Each row of a before or after table is a point. One or more steps were done to the points. Then noise was added and the rows were shuffled. The steps act on columns, c1 being the first. Name the steps. A step turns or swaps two columns, mirrors them in a line or flattens them onto one, adds a multiple of one to another, or multiplies or shifts one. Angles are multiples of 10 degrees, from the lower column toward the higher: turns from -170 to 170, lines from 10 to 170 but not 90. Use the fewest steps. Two steps may share a column if one is a turn and the other turns, adds or multiplies; they go together, in the order done. Otherwise the lowest column goes first.

Before, 12 rows:
[[ 0.09  0.37 -0.31]
 [-0.41  0.25  0.09]
 [-0.34  0.83  0.02]
 [-0.23  0.47  0.18]
 [ 0.65  0.17 -0.49]
 [ 0.83  0.26 -0.34]
 [ 0.07  0.44  0.40]
 [ 0.76 -0.42 -0.78]
 [ 0.78 -0.34 -0.88]
 [ 0.05  0.50  0.23]
 [ 0.06 -0.14 -0.81]
 [ 0.47  0.12 -0.11]]
After (12 x 3):
[[ 0.47  0.35 -0.27]
 [ 0.83  0.67 -0.85]
 [ 0.80  0.05 -2.19]
 [ 0.08  0.41 -0.77]
 [-0.40  0.03  0.22]
 [ 0.06  0.47  0.99]
 [ 0.08 -0.08 -2.01]
 [ 0.05  0.51  0.56]
 [ 0.77 -0.04 -1.95]
 [-0.23  0.36  0.45]
 [ 0.65  0.48 -1.22]
 [-0.33  0.66  0.06]]
Steps: add 0.5 times c1 to c2; multiply c3 by 2.5

Before:
[[ 0.11 -0.19  0.61  0.66]
 [ 0.17 -0.49  0.15  0.21]
 [-0.21  0.92  0.16 -0.65]
 [ 0.32  0.43 -0.15 -0.34]
 [ 0.14 -0.12 -0.35  0.22]
 [ 0.06 -0.73  0.37 -0.53]
 [ 0.12  0.17 -0.22 -0.30]
 [ 0.20  0.04  0.43 -0.31]
 [-0.66  0.40 -0.72 -0.26]
 [ 0.81 -0.29  0.39  0.24]
 [ 0.75 -0.20  0.04 -0.44]
 [ 0.85 -0.14  0.18 -0.63]]
After (12 x 4):
[[ 0.41 -0.31 -0.80 -0.24]
 [ 0.43  0.30 -0.22 -0.03]
 [-0.36 -0.22 -0.12 -0.09]
 [ 0.16  0.79  0.22  0.81]
 [-0.72  0.32  0.67  0.36]
 [ 0.17 -0.29 -0.15 -0.46]
 [ 0.03  0.40 -0.75 -0.26]
 [ 0.38  0.39 -0.06 -0.81]
 [ 0.18  0.59 -0.86 -0.26]
 [ 0.60 -0.69 -0.10 -0.09]
 [-0.15  0.44 -0.31  0.36]
 [-0.19  0.31 -0.11  0.11]]
Steps: turn c1 and c3 by -90 degrees; turn c2 and c4 by 80 degrees

Before (11 x 6):
[[ 0.13  0.64 -0.25  0.38  0.25  0.18]
 [-0.83 -0.89  0.53 -0.07  0.30 -0.18]
 [ 0.52 -0.69  0.35 -1.05  0.27  0.30]
 [-0.05 -0.10  0.54 -0.43  0.48 -0.06]
 [-0.33 -0.17  0.71 -0.28 -0.17 -0.69]
 [ 0.46 -0.33  0.25 -0.46  0.37 -0.30]
 [ 0.13 -1.04 -0.10  0.24  0.10 -0.45]
 [ 0.32 -0.12  0.55  0.02 -0.31  0.38]
 [-0.49  0.03  0.00 -0.09  0.43  0.00]
 [-0.08  0.45  0.44  1.16  0.21 -0.09]
 [ 0.19 -0.01  0.14  0.63 -0.11  0.08]]
After:
[[ 0.29 -0.78 -0.05  1.05  0.38 -0.53]
 [-0.01  0.04  0.02  0.09  0.57  0.50]
 [-0.45 -0.85 -0.62 -0.24  0.12 -0.12]
 [-0.18 -1.05  0.00  0.08  0.39  0.82]
 [ 0.09 -0.07  0.11 -0.62 -0.14 -0.19]
 [-0.30 -0.40  0.05  0.46  0.47 -0.47]
 [ 0.38 -0.38  0.40 -0.02 -0.39 -0.31]
 [-0.69 -0.53  0.52  0.30 -0.22  0.32]
 [-0.08  0.16  0.60 -1.16  0.27  0.07]
 [ 0.18  0.68  0.10 -0.39  0.33 -0.13]
 [-0.05 -0.35  0.43  0.42  0.63  0.05]]
Steps: turn c1 and c6 by -90 degrees; turn c2 and c3 by 30 degrees; multiply c4 by -1; multiply c5 by 1.3

Before:
[[ 0.45 -0.15 -0.21  0.45 -0.72 -0.46  0.08  0.43]
 [-0.71 -0.69  0.01  0.66 -0.57 -0.18  0.06  0.89]
 [-0.10  0.55  0.37  0.26 -0.40 -0.21  0.19  1.24]
 [ 0.55  0.07  0.14 -0.49  0.57  0.00  0.27 -0.46]
 [-0.03  0.27  0.28  0.40 -0.43 -0.21  0.16  0.08]
 [-0.57 -0.41 -0.13 -0.22 -0.86 -0.09 -0.01  0.22]
 [-0.38 -0.33 -0.16  0.46 -0.29 -0.73  0.31  0.67]
 [-0.04  0.53 -0.29 -0.99 -0.03  0.33  0.81  0.50]
 [-0.56  0.50 -0.47  0.08 -0.60 -0.65  0.28  0.22]
 [ 0.17  0.78 -0.33  0.21 -0.37  0.41  0.15  0.40]
 [-0.35  1.01 -0.04  0.11 -0.41  0.48 -0.17 -0.01]
 [ 0.00  0.04  0.47 -0.14 -0.50 -0.38  1.07  0.59]
 [ 0.14  0.35  0.16  0.10 -0.28 -0.07  0.08 -0.12]
 [ 0.11  0.24  0.90 -0.96 -0.02  0.01 -0.36 -0.42]]
After:
[[-0.60  0.85  0.15  0.48 -0.61  0.91  0.36 -0.16]
 [ 0.69 -0.26 -0.16  0.21 -0.51  0.26  0.26 -0.52]
 [ 0.33 -0.19  0.23  0.04 -0.20 -0.04  0.10  0.15]
 [-0.23 -0.43  0.06  0.34 -0.77  0.52  0.29  0.30]
 [ 0.57  0.05  0.57  0.14 -0.22  1.30  0.32 -0.28]
 [-0.35  0.58  0.17 -0.18 -0.82  0.12 -0.14  0.01]
 [ 0.00 -0.53  0.00 -0.61  0.57 -0.35 -0.02  0.13]
 [ 0.08 -0.01  0.72 -0.62 -0.30  0.62  0.77  0.18]
 [ 0.55  0.37 -0.23  0.02 -0.72  0.43  0.31  0.47]
 [ 0.23 -0.16  0.84 -0.68  0.14 -0.45 -0.76  0.18]
 [ 0.61 -0.11 -0.26 -1.31 -0.18  0.33  0.20 -0.57]
 [ 0.24 -0.05  0.45  0.22 -0.20  0.04  0.33  0.23]
 [-0.28  0.38  0.03  0.21 -0.32  0.83  0.49  0.48]
 [ 1.09  0.20  0.14  0.24 -0.39 -0.22 -0.13 -0.45]]
Steps: turn c1 and c2 by -100 degrees; turn c3 and c5 by 20 degrees; turn c4 and c7 by 30 degrees; turn c6 and c8 by -110 degrees

Before:
[[-0.63 -0.08  0.05 -0.14 -0.59 -0.06  0.47  0.23 -0.09]
 [-0.18 -0.21  0.32 -0.55 -0.66 -0.25  0.01  0.68 -0.80]
 [ 0.17 -0.30 -0.22 -0.33 -0.46 -0.46  0.38  0.71  0.20]
 [ 0.63  1.20 -0.28 -0.39  0.41  0.31 -0.54 -0.67  0.38]
 [ 0.66  0.18  0.03 -0.16  0.04  0.39 -0.51 -1.10 -0.05]
 [ 0.28  0.29 -0.19  0.53 -0.52 -0.21 -0.38 -0.30 -0.72]
 [-0.04 -0.11  0.11  0.33 -0.09 -0.01 -0.75  0.08 -0.20]
 [-0.01  0.04  0.44  0.36 -0.31  0.09  0.02  0.31 -0.41]
 [-0.49 -0.37 -0.38 -0.18 -0.19 -0.34 -0.04  0.49 -0.71]
 [ 0.60  0.43  0.22  0.15  0.60  0.17  0.03 -0.70 -0.28]
 [ 0.60  0.41 -0.48 -0.28  0.09  0.82 -0.03 -0.11  0.06]]
After:
[[-0.40 -1.03  0.54 -0.15 -0.20 -0.09 -0.13 -0.33  0.95]
 [ 0.69  1.37 -0.73  0.20  0.71 -0.28  0.03  0.12  0.25]
 [ 0.62  1.18  0.04 -0.27  0.08 -0.69  0.01 -0.45 -0.47]
 [ 0.74  0.49 -1.03 -0.08  0.00 -0.34 -0.48 -0.22 -0.14]
 [-0.70 -0.24  0.09 -0.16 -0.57  0.10  0.53  0.08  0.11]
 [-0.03  0.10  0.13  0.46 -0.31 -0.34  0.00  0.49  0.29]
 [ 0.29  0.79 -0.27  0.54 -0.52 -0.28 -0.39 -0.31  1.05]
 [-0.20 -0.62  0.60 -0.65 -0.55 -0.25  0.10  0.41  1.00]
 [ 0.19 -0.93  0.74 -0.40 -0.49  0.50  0.38 -0.17 -0.04]
 [-0.06 -0.30  0.06  0.30 -0.09 -0.16 -0.72  0.12  0.16]
 [ 0.62  3.58 -0.60 -0.44  0.34 -0.05 -0.61 -0.36 -0.61]]
Steps: multiply c2 by 3; mirror c3 and c8 in the line at 50 degrees; multiply c9 by 1.3; turn c6 and c9 by -150 degrees

Before:
[[ 0.13 -0.19  0.74 -0.74  0.36 -0.34  0.57 -0.02 -0.20  0.43 -0.69]
 [ 0.50 -0.77 -0.40  0.31 -0.09 -0.39  0.00 -0.62  0.34 -0.39 -0.82]
 [ 0.62 -0.86 -0.51 -0.46 -0.05 -0.15  0.59 -0.15 -0.86 -0.13 -0.34]
 [-0.09 -0.35  0.62 -0.55 -0.67  0.04 -0.58  0.59 -0.48  0.57 -0.24]
 [ 0.02 -0.48  0.73  0.52  0.08  0.40  0.18 -0.29  0.07  0.19 -0.41]
 [-0.31 -0.14 -0.54  0.47  0.19  0.21 -0.14  0.62  0.10 -0.13  0.04]
 [-0.66 -0.19 -0.15 -0.67  0.33 -0.58 -0.32  0.15 -0.59 -0.53 -0.03]
 [-0.68 -0.39  0.25 -0.63 -0.19 -0.51 -0.10  0.00 -0.35  0.34  0.47]
 [-0.02 -0.38  0.02 -0.34  0.05  0.52  0.55  0.05  0.09 -0.15 -0.52]
 [ 0.02  0.40  0.46  0.41 -0.74  0.26 -0.34  0.62  0.13 -0.11 -0.16]
 [-0.22 -0.64  0.84  0.34  0.04  0.37  0.17  0.62  0.40  0.02  0.32]]
After:
[[ 0.06  0.54  0.00 -0.34  0.04  0.04  0.55  0.01  0.16 -0.52 -0.51]
 [-0.09 -0.01  0.76 -0.74  0.46  0.28  0.57 -0.07  0.27  0.49 -0.69]
 [-0.51  0.16 -0.50 -0.47 -0.07 -0.20  0.58 -0.41  1.19  0.07 -0.33]
 [ 0.68  0.29 -0.54  0.48  0.28 -0.05 -0.14 -0.17  0.02 -0.25  0.06]
 [ 0.61  1.20  0.83  0.34  0.06  0.16  0.18 -0.24  0.08 -0.33  0.32]
 [ 0.44  0.13  0.24 -0.63 -0.27  0.13 -0.09  0.53  0.51  0.61  0.47]
 [ 0.55 -0.41 -0.15 -0.68  0.43 -0.71 -0.32  0.41  0.59  0.35 -0.03]
 [ 0.51 -0.07  0.63 -0.54 -0.87  0.58 -0.58 -0.32  0.59  0.15 -0.26]
 [-0.25  0.64  0.74  0.50  0.11  0.30  0.18  0.17  0.25 -0.31 -0.44]
 [-0.79  1.30 -0.42  0.32 -0.11 -0.49  0.01  0.02  0.26  0.24 -0.81]
 [ 0.46 -0.35  0.47  0.42 -0.93  0.00 -0.33 -0.43 -0.34 -0.29 -0.16]]
Steps: turn c1 and c8 by -130 degrees; turn c2 and c9 by -140 degrees; multiply c2 by 1.6; multiply c5 by 1.3; turn c6 and c10 by -70 degrees
